Each row is a point. Each copy is the shape, with its points in the same order, turned, moved and blurred by noise. Say if it was mirrored as well.

Shape (7 x 2):
[[ 0.09  0.16]
 [ 0.02 -0.17]
 [ 0.28  0.35]
 [-0.55  0.11]
 [-0.10 -0.61]
 [-0.07  0.40]
 [ 0.18 -0.23]]
Copy 1 (7 x 2):
[[ 0.08 -0.28]
 [ 0.23  0.04]
 [ 0.14 -0.53]
 [-0.42  0.12]
 [ 0.35  0.47]
 [-0.19 -0.39]
 [ 0.36  0.01]]
Copy 1 is: mirrored
Copy 2 (7 x 2):
[[ 0.25  0.14]
 [ 0.06 -0.12]
 [ 0.53  0.23]
 [-0.32  0.38]
 [-0.25 -0.46]
 [ 0.22  0.42]
 [ 0.16 -0.25]]
Copy 2 is: only turned
Copy 3 (7 x 2):
[[ 0.06 -0.16]
 [ 0.12  0.13]
 [ 0.09 -0.41]
 [-0.48  0.17]
 [ 0.24  0.57]
 [-0.21 -0.32]
 [ 0.29  0.10]]
Copy 3 is: mirrored
Copy 4 (7 x 2):
[[-0.22 -0.21]
 [ 0.12 -0.10]
 [-0.39 -0.39]
 [-0.17  0.40]
 [ 0.55 -0.02]
 [-0.42 -0.03]
 [ 0.20 -0.26]]
Copy 4 is: mirrored

Shape (8 x 3):
[[ 0.39  0.18 -0.27]
 [-0.24 -0.54 -0.38]
 [ 0.14  0.08 -0.31]
 [ 0.03 -0.02 -0.04]
 [ 0.11  0.13  0.28]
 [-0.08 -0.30  0.50]
 [-0.50  0.01  0.43]
 [ 0.24 -0.23  0.01]]
Copy 1 (8 x 3):
[[-0.22  0.04  0.43]
 [-0.68 -0.57 -0.16]
 [-0.32  0.00  0.24]
 [-0.14 -0.09 -0.04]
 [ 0.17  0.02 -0.12]
 [ 0.21 -0.40 -0.41]
 [-0.03  0.06 -0.72]
 [-0.07 -0.28  0.07]]
Copy 1 is: mirrored
Copy 2 (8 x 3):
[[ 0.00  0.20 -0.46]
 [ 0.64 -0.26  0.09]
 [ 0.19  0.19 -0.30]
 [ 0.04  0.14 -0.04]
 [-0.30  0.22  0.07]
 [-0.22 -0.11  0.48]
 [ 0.00  0.33  0.63]
 [-0.06 -0.16 -0.08]]
Copy 2 is: mirrored
Copy 3 (8 x 3):
[[ 0.18  0.09 -0.43]
 [-0.13 -0.84 -0.43]
 [-0.03 -0.07 -0.47]
 [-0.02 -0.23 -0.18]
 [-0.01  0.01  0.13]
 [-0.01 -0.46  0.44]
 [-0.50 -0.33  0.37]
 [ 0.23 -0.31 -0.14]]
Copy 3 is: only turned
Copy 4 (8 x 3):
[[ 0.44  0.27 -0.21]
 [-0.15 -0.29 -0.52]
 [ 0.18  0.21 -0.21]
 [ 0.11  0.02  0.01]
 [ 0.19  0.03  0.34]
 [-0.05 -0.43  0.38]
 [-0.49 -0.14  0.43]
 [ 0.31 -0.15 -0.03]]
Copy 4 is: only turned

Shape (8 x 3):
[[ 0.30 -0.40  0.00]
 [ 0.54 -0.12 -0.06]
 [ 0.06  0.10  0.43]
 [-0.40 -0.02  0.27]
 [-0.36  0.03 -0.23]
 [ 0.25  0.17 -0.39]
 [-0.02  0.23  0.37]
 [-0.20  0.08 -0.64]]
Copy 1 (8 x 3):
[[-0.12 -0.31  0.46]
 [-0.12  0.04  0.58]
 [ 0.43 -0.13  0.30]
 [ 0.43 -0.28 -0.12]
 [-0.03  0.03 -0.28]
 [-0.21  0.35  0.25]
 [ 0.52 -0.02  0.24]
 [-0.30  0.26 -0.22]]
Copy 1 is: mirrored
Copy 2 (8 x 3):
[[-0.14 -0.37  0.08]
 [-0.40 -0.24 -0.09]
 [-0.11  0.22  0.44]
 [ 0.33  0.20  0.37]
 [ 0.41  0.20 -0.15]
 [-0.13  0.11 -0.41]
 [-0.12  0.37  0.38]
 [ 0.36  0.16 -0.58]]
Copy 2 is: mirrored

Shape (7 x 4):
[[-0.17  0.20 -0.16  0.44]
 [-0.03  0.13 -0.23  0.26]
 [-0.17 -0.33  0.22 -0.45]
 [ 0.40 -0.09 -0.69 -0.23]
 [-0.07  0.01 -0.49 -0.21]
 [ 0.21 -0.08  0.38  0.37]
 [ 0.04  0.20 -0.22 -0.21]]
Copy 1 (7 x 4):
[[-0.46  0.10  0.05 -0.08]
 [-0.23  0.09 -0.11 -0.14]
 [ 0.65 -0.34 -0.01  0.19]
 [ 0.18 -0.04 -0.44 -0.77]
 [ 0.03 -0.16 -0.49 -0.24]
 [ 0.00  0.17  0.52 -0.11]
 [ 0.10  0.11 -0.40 -0.10]]
Copy 1 is: mirrored
Copy 2 (7 x 4):
[[-0.42  0.02 -0.02  0.44]
 [-0.39  0.11 -0.01  0.16]
 [ 0.16 -0.25 -0.30 -0.44]
 [-0.55  0.53  0.09 -0.54]
 [-0.55  0.23 -0.24 -0.36]
 [ 0.23  0.07  0.27  0.27]
 [-0.29  0.30 -0.33 -0.18]]
Copy 2 is: mirrored
Copy 3 (7 x 4):
[[-0.21  0.11  0.34  0.39]
 [-0.02  0.11  0.25  0.24]
 [-0.08 -0.34 -0.09 -0.54]
 [ 0.74  0.18  0.14 -0.05]
 [ 0.33  0.07  0.37 -0.17]
 [-0.30 -0.08 -0.36  0.30]
 [ 0.10  0.25  0.18 -0.19]]
Copy 3 is: mirrored
Copy 4 (7 x 4):
[[ 0.36  0.16  0.26  0.40]
 [ 0.30  0.04  0.15  0.29]
 [-0.52  0.05 -0.02 -0.12]
 [ 0.32 -0.64 -0.22 -0.12]
 [ 0.16 -0.39  0.16 -0.10]
 [ 0.01  0.46 -0.31  0.43]
 [ 0.20 -0.10  0.09 -0.17]]
Copy 4 is: mirrored

Shape (8 x 4):
[[ 0.45  0.20 -0.18  0.18]
 [ 0.32 -0.23  0.18  0.39]
 [-0.40  0.18  0.12  0.00]
 [-0.69  0.22  0.23  0.53]
 [-0.13  0.04  0.40 -0.13]
 [ 0.15 -0.17  0.06  0.26]
 [-0.09 -0.30 -0.25 -0.23]
 [-0.22  0.45 -0.44  0.23]]
Copy 1 (8 x 4):
[[ 0.34 -0.25  0.10  0.47]
 [-0.15 -0.16  0.41  0.45]
 [ 0.03  0.39 -0.07 -0.08]
 [-0.38  0.76 -0.09  0.38]
 [ 0.11  0.28  0.37 -0.13]
 [-0.13 -0.10  0.20  0.34]
 [-0.11 -0.28 -0.08 -0.25]
 [ 0.21  0.16 -0.46  0.38]]
Copy 1 is: only turned
Copy 2 (8 x 4):
[[ 0.17  0.17 -0.38  0.37]
 [ 0.10 -0.05  0.07  0.58]
 [-0.39  0.08  0.07 -0.13]
 [-0.90  0.22  0.24  0.18]
 [ 0.01  0.14  0.41 -0.12]
 [ 0.12 -0.04  0.00  0.39]
 [-0.02 -0.48 -0.16 -0.07]
 [-0.53  0.13 -0.69  0.14]]
Copy 2 is: only turned
Copy 3 (8 x 4):
[[ 0.41 -0.04  0.17 -0.25]
 [ 0.14 -0.18  0.61  0.06]
 [-0.35  0.16 -0.10  0.14]
 [-0.75  0.19  0.22 -0.10]
 [-0.13  0.19  0.10  0.43]
 [ 0.16 -0.19  0.37  0.00]
 [ 0.04 -0.40 -0.09  0.14]
 [-0.14  0.17 -0.21 -0.50]]
Copy 3 is: mirrored
Copy 4 (8 x 4):
[[ 0.40  0.37 -0.13  0.29]
 [-0.16  0.53  0.04  0.31]
 [-0.06 -0.27  0.09 -0.11]
 [-0.48 -0.53 -0.13  0.23]
 [-0.07 -0.02  0.41 -0.06]
 [-0.11  0.36 -0.03  0.14]
 [ 0.04  0.30 -0.11 -0.48]
 [ 0.31 -0.27 -0.48  0.08]]
Copy 4 is: mirrored

Shape (12 x 6):
[[ 0.04 -0.18  0.13  0.09 -0.04 -0.07]
 [ 0.01 -0.12  0.78 -0.40  0.20 -0.22]
 [ 0.31  0.20  0.00 -0.08  0.35 -0.31]
 [-0.22  0.07  0.65 -0.26 -0.07 -0.74]
 [ 0.39 -0.07  0.13 -0.10  0.02 -0.27]
 [-0.11 -0.13 -0.20  0.08 -0.04 -0.32]
 [ 0.10 -0.29 -0.53  0.30  0.08  0.29]
 [ 0.11 -0.02 -0.08  0.02 -0.29  0.22]
 [-0.13  0.55 -0.10  0.05  0.26  0.53]
 [-0.02 -0.03  0.09 -0.57  0.01  0.19]
 [-0.45 -0.16  0.48  0.14  0.19 -0.22]
 [ 0.00  0.29  0.26  0.07  0.68 -0.59]]
Copy 1 (12 x 6):
[[ 0.09 -0.25 -0.01  0.15  0.21  0.01]
 [ 0.39  0.24 -0.23 -0.27  0.68 -0.06]
 [ 0.18 -0.07  0.46 -0.30  0.07  0.01]
 [ 0.06  0.31 -0.22 -0.18  0.39 -0.65]
 [ 0.38 -0.19  0.20 -0.06  0.16 -0.09]
 [-0.09 -0.33  0.03  0.04 -0.10 -0.16]
 [-0.20 -0.69  0.21  0.25 -0.19  0.44]
 [ 0.25 -0.20 -0.03  0.32 -0.18  0.29]
 [-0.26  0.32  0.21  0.00 -0.13  0.75]
 [ 0.36  0.00 -0.33 -0.28  0.06  0.34]
 [-0.35  0.05 -0.19  0.09  0.53 -0.15]
 [-0.20  0.15  0.52 -0.47  0.42 -0.32]]
Copy 1 is: mirrored
Copy 2 (12 x 6):
[[ 0.10 -0.22  0.11  0.10 -0.02 -0.06]
 [ 0.07 -0.38  0.73 -0.02  0.41 -0.39]
 [ 0.42 -0.04 -0.08  0.18  0.33 -0.30]
 [-0.04 -0.03  0.65  0.07  0.05 -0.82]
 [ 0.47 -0.27  0.09  0.12  0.02 -0.25]
 [-0.03 -0.14 -0.19  0.13 -0.20 -0.29]
 [ 0.06 -0.28 -0.57  0.12 -0.07  0.39]
 [ 0.20 -0.10  0.00 -0.21 -0.20  0.19]
 [ 0.01  0.44 -0.14 -0.25  0.47  0.39]
 [ 0.12 -0.30  0.03 -0.53  0.29 -0.14]
 [-0.44 -0.10  0.41  0.24  0.14 -0.29]
 [ 0.12  0.15  0.10  0.52  0.56 -0.54]]
Copy 2 is: only turned
Copy 3 (12 x 6):
[[-0.05 -0.35 -0.03  0.06 -0.10 -0.06]
 [-0.05 -0.65  0.28 -0.59 -0.02 -0.33]
 [ 0.40 -0.09 -0.02 -0.14  0.27 -0.14]
 [ 0.01 -0.30  0.15 -0.50 -0.24 -0.85]
 [ 0.37 -0.40 -0.05 -0.08 -0.06 -0.17]
 [-0.05 -0.07 -0.32  0.12 -0.06 -0.23]
 [-0.09 -0.14 -0.39  0.48  0.07  0.41]
 [ 0.02 -0.14 -0.01  0.16 -0.38  0.20]
 [-0.11  0.35  0.33 -0.09  0.14  0.50]
 [ 0.00 -0.24 -0.13 -0.52 -0.23  0.26]
 [-0.49 -0.33  0.17 -0.15  0.10 -0.41]
 [ 0.23 -0.05  0.16 -0.29  0.63 -0.55]]
Copy 3 is: only turned

Shape (9 x 6):
[[ 0.03 -0.02 -0.13  0.06 -0.08 -0.12]
 [ 0.09  0.55  0.41 -0.62 -0.17 -0.50]
 [-0.54  0.04 -0.09  0.41 -0.05  0.02]
 [ 0.33 -0.09 -0.46 -0.35 -0.15 -0.15]
 [-0.44  0.09  0.00  0.26  0.48 -0.17]
 [ 0.40  0.00  0.07 -0.26 -0.22 -0.10]
 [-0.77 -0.30 -0.06  0.17  0.31  0.19]
 [-0.03  0.49 -0.11 -0.01 -0.04  0.32]
 [-0.34  0.11  0.30  0.19  0.29  0.05]]
Copy 1 (9 x 6):
[[-0.05 -0.05 -0.17  0.01 -0.04 -0.05]
 [ 0.10 -0.01  0.10 -0.79 -0.17 -0.72]
 [-0.48  0.12  0.18  0.35  0.00 -0.02]
 [ 0.12 -0.06 -0.66 -0.28 -0.03 -0.01]
 [-0.41 -0.03  0.23  0.21  0.49 -0.28]
 [ 0.28 -0.13 -0.18 -0.35 -0.15 -0.03]
 [-0.81 -0.22  0.21  0.21  0.35  0.24]
 [-0.11  0.52  0.08 -0.24  0.05  0.08]
 [-0.26 -0.02  0.43  0.04  0.32 -0.09]]
Copy 1 is: only turned
Copy 2 (9 x 6):
[[ 0.02  0.05 -0.03  0.19 -0.02 -0.04]
 [ 0.38  0.22  0.60 -0.65  0.01 -0.04]
 [-0.34  0.08  0.23  0.54 -0.15  0.32]
 [ 0.10  0.22 -0.45 -0.17  0.11 -0.19]
 [-0.42 -0.13  0.38  0.36  0.32  0.22]
 [ 0.48  0.04 -0.10 -0.12  0.01 -0.11]
 [-0.50 -0.15  0.05  0.41  0.09  0.72]
 [ 0.24  0.53  0.17  0.33  0.20  0.23]
 [-0.03 -0.14  0.44  0.34  0.23  0.42]]
Copy 2 is: only turned
Copy 3 (9 x 6):
[[ 0.06 -0.16 -0.06  0.00  0.12 -0.21]
 [ 0.54 -0.34  0.17  0.20 -0.57  0.36]
 [-0.46  0.01 -0.16  0.35  0.08 -0.40]
 [ 0.29 -0.43 -0.21 -0.49  0.15 -0.08]
 [-0.17 -0.13 -0.25  0.66  0.32 -0.07]
 [ 0.38 -0.18  0.20 -0.30  0.03 -0.04]
 [-0.76 -0.22 -0.10  0.41  0.43 -0.03]
 [-0.04  0.32 -0.26 -0.07 -0.10  0.09]
 [-0.20  0.05  0.07  0.54  0.21  0.04]]
Copy 3 is: mirrored

Shape (12 x 8):
[[ 0.25 -0.34 -0.38 -0.30  0.23 -0.05 -0.07 -0.19]
 [-0.18 -0.26 -0.10  0.16  0.05 -0.04  0.45 -0.21]
 [ 0.34  0.57  0.18 -0.47  0.58  0.33  0.32  0.23]
 [-0.06  0.26 -0.02  0.42 -0.05 -0.53  0.01  0.31]
 [-0.21  0.44  0.08  0.57 -0.35 -0.21 -0.04  0.05]
 [ 0.20  0.01 -0.04 -0.07  0.38 -0.28  0.34 -0.31]
 [-0.19  0.24  0.09  0.28 -0.34 -0.31 -0.06  0.38]
 [-0.22  0.24 -0.44  0.47  0.03 -0.17 -0.30  0.09]
 [-0.52  0.22 -0.39  0.13 -0.15 -0.46 -0.05  0.14]
 [ 0.24  0.20 -0.26 -0.04 -0.18 -0.17  0.45 -0.22]
 [ 0.56 -0.01 -0.11 -0.28  0.38  0.25  0.72  0.13]
 [-0.14  0.27 -0.26  0.47 -0.08 -0.34  0.22  0.21]]
Copy 1 (12 x 8):
[[ 0.30 -0.12 -0.07  0.20 -0.18 -0.15  0.11  0.58]
 [-0.15 -0.19  0.01  0.16  0.02 -0.26  0.51 -0.06]
 [ 0.38  0.74  0.59  0.03 -0.35  0.16  0.73  0.34]
 [ 0.00  0.35  0.07 -0.32  0.43 -0.11 -0.04 -0.31]
 [-0.12  0.26 -0.06 -0.26  0.15  0.19  0.04 -0.66]
 [ 0.16  0.23  0.17  0.21 -0.16 -0.50  0.29  0.11]
 [-0.13  0.17  0.14 -0.47  0.26  0.19 -0.03 -0.31]
 [ 0.09  0.33 -0.46 -0.02  0.33  0.19 -0.01 -0.18]
 [-0.29  0.27 -0.44 -0.41  0.21 -0.04  0.08 -0.07]
 [ 0.34  0.01 -0.01 -0.22 -0.29 -0.32  0.40 -0.15]
 [ 0.59  0.09  0.51  0.03 -0.15 -0.22  0.84  0.34]
 [ 0.07  0.25 -0.15 -0.27  0.38 -0.10  0.26 -0.35]]
Copy 1 is: mirrored
Copy 2 (12 x 8):
[[ 0.33 -0.52 -0.11 -0.43 -0.14  0.21  0.01 -0.24]
 [-0.17 -0.62 -0.15  0.13 -0.12 -0.06  0.28 -0.04]
 [ 0.38  0.31 -0.02 -0.07  0.82  0.07  0.38  0.01]
 [-0.17  0.02 -0.26  0.14 -0.23 -0.43 -0.39  0.17]
 [-0.46  0.19 -0.33  0.48 -0.28 -0.22 -0.27 -0.03]
 [ 0.29 -0.30 -0.09  0.00  0.00 -0.34  0.28 -0.23]
 [-0.47  0.17 -0.17  0.08 -0.20 -0.19 -0.30  0.25]
 [-0.14 -0.20 -0.53  0.16 -0.11 -0.10 -0.60 -0.13]
 [-0.50 -0.22 -0.59 -0.22 -0.13 -0.34 -0.33  0.01]
 [ 0.05 -0.06 -0.44  0.04 -0.28 -0.08  0.41 -0.09]
 [ 0.57 -0.23 -0.04  0.00  0.29  0.17  0.63  0.20]
 [-0.20 -0.15 -0.49  0.30 -0.15 -0.29 -0.21  0.20]]
Copy 2 is: only turned

Shape (11 x 8):
[[-0.29  0.21  0.01  0.07 -0.16  0.20 -0.30  0.07]
 [ 0.38 -0.21  0.01  0.38  0.61 -0.30 -0.10  0.31]
 [ 0.13 -0.15  0.19  0.05  0.23  0.47  0.17  0.20]
 [ 0.49 -0.17 -0.20  0.44 -0.29  0.15 -0.17  0.15]
 [ 0.24 -0.25  0.53 -0.22 -0.23 -0.01  0.17  0.28]
 [ 0.44  0.48 -0.21 -0.39 -0.05  0.19 -0.34 -0.15]
 [-0.26  0.01  0.15  0.41  0.19  0.02  0.46  0.19]
 [ 0.53 -0.53 -0.04 -0.58  0.26 -0.17 -0.37 -0.13]
 [-0.01  0.07  0.05  0.27  0.28 -0.36  0.49 -0.04]
 [-0.13  0.21 -0.17  0.06 -0.17 -0.32  0.62  0.36]
 [-0.12  0.31  0.07 -0.17  0.37 -0.39  0.34 -0.30]]
Copy 1 (11 x 8):
[[ 0.07  0.07  0.17 -0.21 -0.27 -0.32  0.20 -0.02]
 [ 0.13 -0.20 -0.48  0.55  0.12 -0.05 -0.39  0.05]
 [-0.12 -0.12  0.12  0.46 -0.25  0.04  0.15  0.32]
 [-0.18 -0.06  0.09  0.42 -0.07  0.00 -0.02 -0.60]
 [ 0.07 -0.29  0.22  0.35  0.34  0.11  0.60  0.15]
 [ 0.08  0.33 -0.18 -0.30 -0.26  0.53  0.24 -0.18]
 [-0.37 -0.09 -0.20  0.37 -0.05 -0.56  0.20  0.34]
 [ 0.34 -0.68 -0.20  0.01  0.00  0.71  0.06 -0.05]
 [-0.42 -0.20 -0.60  0.20  0.16 -0.28  0.17  0.25]
 [-0.24  0.00 -0.55  0.32  0.00 -0.48  0.74  0.00]
 [-0.26 -0.09 -0.63 -0.23  0.13 -0.12  0.25  0.47]]
Copy 1 is: only turned
Copy 2 (11 x 8):
[[ 0.13 -0.04  0.08 -0.42  0.10  0.20 -0.22 -0.13]
 [-0.40 -0.19 -0.30  0.39 -0.03 -0.35  0.06 -0.64]
 [-0.16 -0.50  0.02  0.11  0.05 -0.26 -0.37  0.06]
 [-0.32 -0.11  0.23  0.10 -0.56  0.20 -0.30 -0.34]
 [-0.08 -0.06  0.52  0.45  0.22 -0.13 -0.12  0.09]
 [ 0.74 -0.22  0.01  0.12 -0.37  0.27 -0.07 -0.17]
 [-0.56 -0.21 -0.28  0.01  0.37  0.08 -0.14  0.11]
 [ 0.36  0.01  0.24  0.30 -0.49 -0.68  0.28 -0.14]
 [-0.41 -0.12 -0.43  0.26  0.18  0.09  0.30  0.05]
 [-0.31  0.29 -0.37  0.32  0.24  0.34 -0.14  0.24]
 [ 0.10 -0.17 -0.46  0.13  0.27  0.08  0.55  0.15]]
Copy 2 is: only turned
Copy 3 (11 x 8):
[[ 0.15 -0.09  0.21  0.31 -0.11  0.26  0.25  0.34]
 [-0.25  0.31 -0.21  0.21  0.51  0.23 -0.03 -0.50]
 [ 0.18  0.02  0.37 -0.10  0.02  0.10  0.13 -0.40]
 [-0.31 -0.08  0.18  0.08 -0.03  0.16 -0.53  0.04]
 [ 0.31 -0.07  0.02 -0.49  0.33 -0.06 -0.03  0.11]
 [ 0.66  0.00 -0.02  0.57 -0.14  0.16 -0.40  0.06]
 [-0.25  0.28  0.28  0.00  0.07 -0.25  0.50 -0.08]
 [ 0.47 -0.02 -0.69 -0.12 -0.04  0.49 -0.31 -0.38]
 [-0.15  0.44 -0.19  0.15  0.14 -0.45  0.27 -0.14]
 [ 0.00  0.69  0.10 -0.10  0.04 -0.39  0.10  0.32]
 [ 0.30  0.37 -0.40  0.38  0.03 -0.44  0.42 -0.07]]
Copy 3 is: mirrored
